Each row is a point. To make a cloud, some directions were put in groups of two or more. Within a group, all points are equally far from the middle, so they leave a hole (a ring in 2 directions, a hollow ball in 3). The other directions are filled evenly. Then the cloud was stretched, turned, moved and blurred a little. Count the holes, and give their numbers of directions, smallest first.

Cloud (20 x 3):
[[ 17 -42  20]
 [-20 -55  -2]
 [-34 -49  -5]
 [-18  25  22]
 [ -8 -43 -25]
 [-22   0  46]
 [ 16   9 -10]
 [ 28  -7  20]
 [ 27 -20  24]
 [-49   6  13]
 [-41 -27 -22]
 [ 25   6  14]
 [-53 -26   3]
 [  6 -52   0]
 [-53 -16  19]
 [-10 -45 -23]
 [ -6  18  35]
 [ 29 -24   5]
 [-29 -32 -28]
 [ 18 -18  39]]
Holes: 1 (3)

Cloud, 28 rows:
[[  4  31  24 -10]
 [-52 -32 -21  25]
 [  7 -52   4 -10]
 [ 27  24  15   4]
 [-16  34  -5 -14]
 [  4  50  20   9]
 [-34 -12  -7  45]
 [ 44  18  -4  -3]
 [ -1 -33 -15 -47]
 [-34 -13   1  51]
 [ 38  -2  -4 -28]
 [-46 -27 -39 -23]
 [-48 -27 -17  -7]
 [ -6  12   3  38]
 [ -6 -24   8  55]
 [ 25  -5 -13  22]
 [ 17  17 -57  -1]
 [ 18  -2   2 -23]
 [ 23  20  43 -25]
 [-47  17   6  26]
 [-42  43   3  24]
 [-29  29  17 -15]
 [-36  -7 -48 -44]
 [ 38 -24  -7  -1]
 [ 10  23  -7 -30]
 [ 13  38  -2 -47]
 [-15  18  34 -50]
 [ -6  54  -4 -45]]
Holes: 0

Cloud (46 x 6):
[[  8  48  18 -15  14 -16]
 [-46 -26  13   9  24 -25]
 [ 20 -22 -24 -36 -15 -29]
 [ 23  14  13 -11  31  51]
 [  9 -45   2  21   2  10]
 [ 44  30 -12 -17   0  16]
 [-42 -38  -7   5  23 -20]
 [ 18   8 -49 -25 -32  25]
 [ 10   0 -37 -16  24  56]
 [-42 -43 -30 -21  11   5]
 [ -4  41  20 -11 -23  18]
 [ 18 -21 -19 -17 -28 -34]
 [ 13  43  -4 -11  32  48]
 [ -4 -24 -32  -8 -43 -18]
 [ -5 -10 -12  19  58 -11]
 [-28 -44 -33   6  10  31]
 [ -5 -24 -22 -58   0   6]
 [-33  34  10 -16 -26  25]
 [-24 -31  26  10  26 -31]
 [-16  19 -41  17  52  10]
 [-11  61   5  10  21  24]
 [-12   5 -61 -13   6 -33]
 [-57  -9  36   7  -1   4]
 [  0 -25 -29 -10   9  57]
 [ 12  -7 -76   2  20  13]
 [-23 -49 -26   7   1  29]
 [ -5  -3 -73  17 -13 -12]
 [ -9 -14  -3   0  65  -7]
 [  3 -45 -32 -19  30  15]
 [-21  15  59 -16   6  -9]
 [-40  34  10 -18 -21  24]
 [ -4   6 -80  -2   1  21]
 [  5 -16 -62  12  -6  37]
 [  3  58   0  -4  25  39]
 [-38  19 -43 -28  13 -12]
 [-10  29  28  21  58  17]
 [  9  35 -38 -33  26 -10]
 [  6  19  -9  26  54 -10]
 [-25  30 -38 -13  22 -25]
 [-22 -50 -22 -22  -1  30]
 [-22  45  15  12  -3 -13]
 [-33  31  18 -48   2  29]
 [  7  29  -4  27   2 -31]
 [-14  10  61 -27   5   5]
 [-34 -12 -52 -20  -6 -21]
 [ 10  41 -18 -19 -11  45]]
Holes: 2 (2, 4)

Cloud, 77 rows:
[[-26  19 -17  41 -41   9  -3 -37]
 [ -6 -40 -17   1 -87  -7  19   1]
 [ -5  -5 -28 -51 -24 -19   2   9]
 [ 34   5 -19 -18  39   2 -19  20]
 [ 12  10  11   2  44  52 -14   6]
 [-35  -9 -34  -8  30   6   7  -7]
 [ -7 -50 -10  18  42 -10  28  -2]
 [ -9  12 -52  -8  32 -15   6   4]
 [ -9  31 -12 -20  21   1  20 -72]
 [  8  15 -17  37 -32  36  16   2]
 [ 28 -15 -52   3  19  61  -5   8]
 [ 22 -47 -19  25 -19   7  16 -49]
 [-44   4  26  21 -46  59  22  -3]
 [-29  -6   9 -11 -19 -41  10 -74]
 [-41  16  13  -7  28  -1  15  -9]
 [-22 -10   0  23   4  13  28 -63]
 [ -9  -5 -50  -7  55   6  10   9]
 [ 22   2  26  -8 -23  45  36  -3]
 [ 13 -66  -8 -18 -38   9  -3 -37]
 [ -8 -17  17  12 -10 -25  -5 -68]
 [  5  33  40 -26 -13  24 -13 -57]
 [ 22   6  -7  17 -35  29   9 -30]
 [ 28  22  -8  47 -10   8 -25  -5]
 [ -6   7  11  54 -47  -8  60 -11]
 [  3 -37  51  -1 -34  32  33  -5]
 [ 22  42 -30  -7  31 -28  21 -10]
 [ 25  49   3 -25  59  14   9 -27]
 [ 20   3  50  -6 -37 -24 -10 -46]
 [-44  -8  12  11  25  51 -10  42]
 [  5   6 -12 -26   0 -51   7 -59]
 [ -5  47 -60  23  15  25  18   1]
 [ -7  -7 -23 -34 -28  13  15 -60]
 [ -3  11 -32  37 -26   0  38 -49]
 [ -1  37   9  -2  67   6 -16 -10]
 [ 40   5 -29  -2  41  24 -18  41]
 [-17   8  31   4 -33  41   8  17]
 [ -5  -2 -21  20 -26 -35  22  31]
 [ 16 -10 -20   6  41 -33  35  15]
 [-22 -50   5 -28  -2  13 -46   4]
 [ 36 -47 -41  -1  51  -6  -8  18]
 [-55  17  18  22 -68 -13   6 -60]
 [-14 -33 -24  73 -37   8   8  12]
 [-53  12  17  28 -23 -14   6 -42]
 [ 20 -25 -67   8  19 -11  12  41]
 [-12 -10 -12 -15 -79  21  29 -49]
 [  4  19  -8  64 -46 -34   5   0]
 [ 19 -21  -4  12   3  47 -24  22]
 [ 35  39  10  19  42 -12 -21  15]
 [-46  22  38 -16 -11  25 -34  10]
 [-15  38  11 -16  34   7  37   5]
 [-26 -16  40   3   6  11  47  -7]
 [ 22  49   8  -5 -11 -17  49 -21]
 [ 20 -23   7  10 -60  19  14 -42]
 [  7 -14   2 -13  30  62 -20   7]
 [ 22  21 -45   0  -1  27  11  -3]
 [-19   7 -38  33 -35  28   6  -6]
 [ 16   7   8 -34   5  -2   6  14]
 [ 25 -20 -18 -27  35  10 -29  26]
 [-36 -29  -9 -43  19  10   4  -2]
 [-11 -21 -46  24  17  -7  50   8]
 [ -7 -13  13   1  27   5  48  19]
 [-28 -53  21 -24  -5  14 -17  -3]
 [-27  -2 -20  -2 -26 -44  35 -24]
 [-21 -41  34  34 -56  12  10 -34]
 [-41 -29 -11  19  21   2  25  31]
 [-63   1  22 -16 -29  16  33  10]
 [ 25 -19 -21  35 -23  -1  48  27]
 [ 34  27  13  -7  32 -11  43 -12]
 [-50  23 -30   0   2 -33  -9  -4]
 [ -9  19  -4  47 -30 -35  13  23]
 [  1  -5  12 -23  -6  59 -17  33]
 [-20  19  37  23 -19 -29   8  10]
 [  2 -26 -19 -40 -26 -29  37 -24]
 [-17  29  10  -4  34  19  34  24]
 [ 34  -7 -33  -9  39  -2  35 -22]
 [ 37  17  31  23  10   5  52  -6]
 [-45  43  -8 -16  20  -3   5  24]]
Holes: 1 (4)

Cloud (98 x 9):
[[ 37  36  53   8 -16 -11  17  17 -23]
 [  4  37  28  24  12 -28 -19  32 -37]
 [-26  68  16 -17 -26 -38  37   1  12]
 [-11   3   3 -32 -19  33  12  24  57]
 [ 33   4 -22  12  22 -14  -6 -30  -1]
 [ 40 -60 -44 -16 -25   2   4 -33  10]
 [-43 -11  -4 -41 -26  -9 -18  -5 -17]
 [ 19  -3 -20  25   0  22  22  -9  17]
 [ 25 -13 -18   1 -28  16  30  -1   4]
 [-16 -20 -13  10  -4  17  44  35  24]
 [  1 -51  -6  11  -1  -9  12 -17 -51]
 [-31  49  30  27   5  13 -24   1   7]
 [-19  -1 -37  15 -31   4  22 -40 -30]
 [-26  37 -23  30 -17   9  16   8  18]
 [-37   2   5 -27 -47  -8  31  32  14]
 [  9  14 -11  14 -17 -30  18 -10 -41]
 [-23   8 -51  32   5  -2 -19  26  33]
 [-34  52 -46  -3 -52  -5  51 -21   2]
 [ 29  -7  24  -6 -24 -16 -31 -22 -19]
 [  3 -51 -10   1 -11 -11 -27  29   2]
 [-13  44  18  37   7  31  -4  23  28]
 [-17 -15 -27  32 -16   4 -16 -14 -17]
 [-26  71  34  20 -11  12   1  11 -15]
 [-34 -13  -4  13 -25 -10   8  41  25]
 [ 31  37  -3  20  -6 -44 -23   4 -22]
 [-23 -12  11  21  28  27  -2 -43   7]
 [ 24  34  -1  22  27  13 -46   6   8]
 [ -7   7 -37  22   9 -26 -28 -15  -5]
 [-24  23 -15  23 -36  17 -32 -17  20]
 [ -6  37  21   3  -4  10 -15  50  19]
 [ 12  -8  19 -18  -7   6 -14  79 -12]
 [ 26 -61  30  19  15  41 -29  27  13]
 [-18  17  -5   9  15 -14  22  16  20]
 [-23  42  -7  53   5  26   1  28  40]
 [  9 -14  -9  14 -21 -52  33  54   8]
 [ 27  48 -10  -2  22 -25  11   9 -27]
 [  9 -29 -10  11  -4 -62 -21  26 -33]
 [-43  34 -26  15  13 -22   1  64  36]
 [ 10 -28 -47  -5 -38 -40  10   3 -42]
 [-13   2  15  24  -8  22   7 -16 -21]
 [-24  24  10  10 -24  14  -2   1 -19]
 [-18  58   9  19  39  32 -20  -1  16]
 [-23   0 -22  -1 -25   8  24  -7  39]
 [-49  38  10 -28 -34 -23   7  43  18]
 [-19 -24 -26   3   3 -14  24 -40   2]
 [-16  51 -24   8   8  -3 -36  -4  35]
 [ -6 -10  19  15 -22   8  23   7 -32]
 [-46 -27 -16   9 -15 -29   0  -5  12]
 [ 11  43  12   1 -38 -18 -26  82  17]
 [  9 -54   7  20  -5 -19 -18   2 -25]
 [ 28  -3  30  41 -17   3  10   3  -3]
 [-48   9   0   5  -3 -34  18  -8   3]
 [ 32   1  17   6  25  13 -12  20 -23]
 [-37  24  42  14  28  10 -12  31  23]
 [-44  -8  24  28 -16   0  21  42  16]
 [ 15   3  16 -38  -8 -11   7  53   7]
 [-38 -50  18   8   4   1 -12  -5  19]
 [  3  40  -8   5 -19  -6  -2  46  31]
 [ 10 -57 -21  -8 -32 -17   5  35 -42]
 [-23 -31  38 -12   2  34 -33  18 -29]
 [-22 -27 -49 -18 -31  20 -27   7  28]
 [-22 -35 -17 -10 -16  23  -8  69  33]
 [ 16 -26  44  10  26 -26 -27  37 -16]
 [  7 -51  15 -26  -3 -17 -14   6 -45]
 [ 20 -38 -34 -13 -15  -6 -10  -1  14]
 [ 23  22   5   7  -3   7 -35  24 -22]
 [ 10  31  -3  28 -27 -21 -10  43 -20]
 [-12  36  20  -1  -8  -7 -46 -16   6]
 [  4  28  70  -5   4 -15 -26  95  -3]
 [-13  11 -29  16  25  19 -14 -28   5]
 [ 18 -14  30  16  15   2 -61  71   6]
 [-33  -4  10  11   2 -10  12  25  34]
 [-35  36 -20 -18   2   9 -26  48  25]
 [-17  26  30 -16 -26  13   7   2  -6]
 [-11   6 -21  23 -17 -31  17  25 -46]
 [ 31  31 -21  23   3   9 -51  10  28]
 [-11 -15  23  13  13  27 -23 -42 -18]
 [-29  30  20  -4   7 -34 -37  53  -1]
 [-33  17   2 -21 -28   6  -7  -7 -10]
 [-39  -3 -47   8 -18   4 -25  26  18]
 [ 19 -58  26 -18   6  -1 -22  48  -8]
 [-11  51  -4   5   8 -66  19  59  -6]
 [-47  10  15 -19  -7  -4 -26   8  26]
 [ -9   1  41  15 -11   7   4  -5 -12]
 [-15 -61   2 -28  -2   3 -31   6  10]
 [ -7  51 -44   1 -42   3  40   7  18]
 [ -7  18  -2  -8 -21 -18  44   9 -16]
 [-15  14  -5  50  33  27  -3  27   3]
 [  5 -39   5  -4 -51  20 -23 -10  38]
 [ -1 -24  31  14  26  25 -28  49  28]
 [-46  15  22  32  -7   8 -31  35   0]
 [  0 -13   6 -28   3 -18  26  53  -1]
 [ 23  12  17   1 -23 -11 -34  53   1]
 [ 34  25  39  -4  -9   7 -22  48   2]
 [-10  21  34  25  36 -16 -36  49  -2]
 [ 21 -18   7  20 -31 -14   0 -40 -30]
 [ 20  28   7  -3  17 -39   9  22 -67]
 [-36  21  -5  -3 -48 -17  -6 -36  12]]
Holes: 0
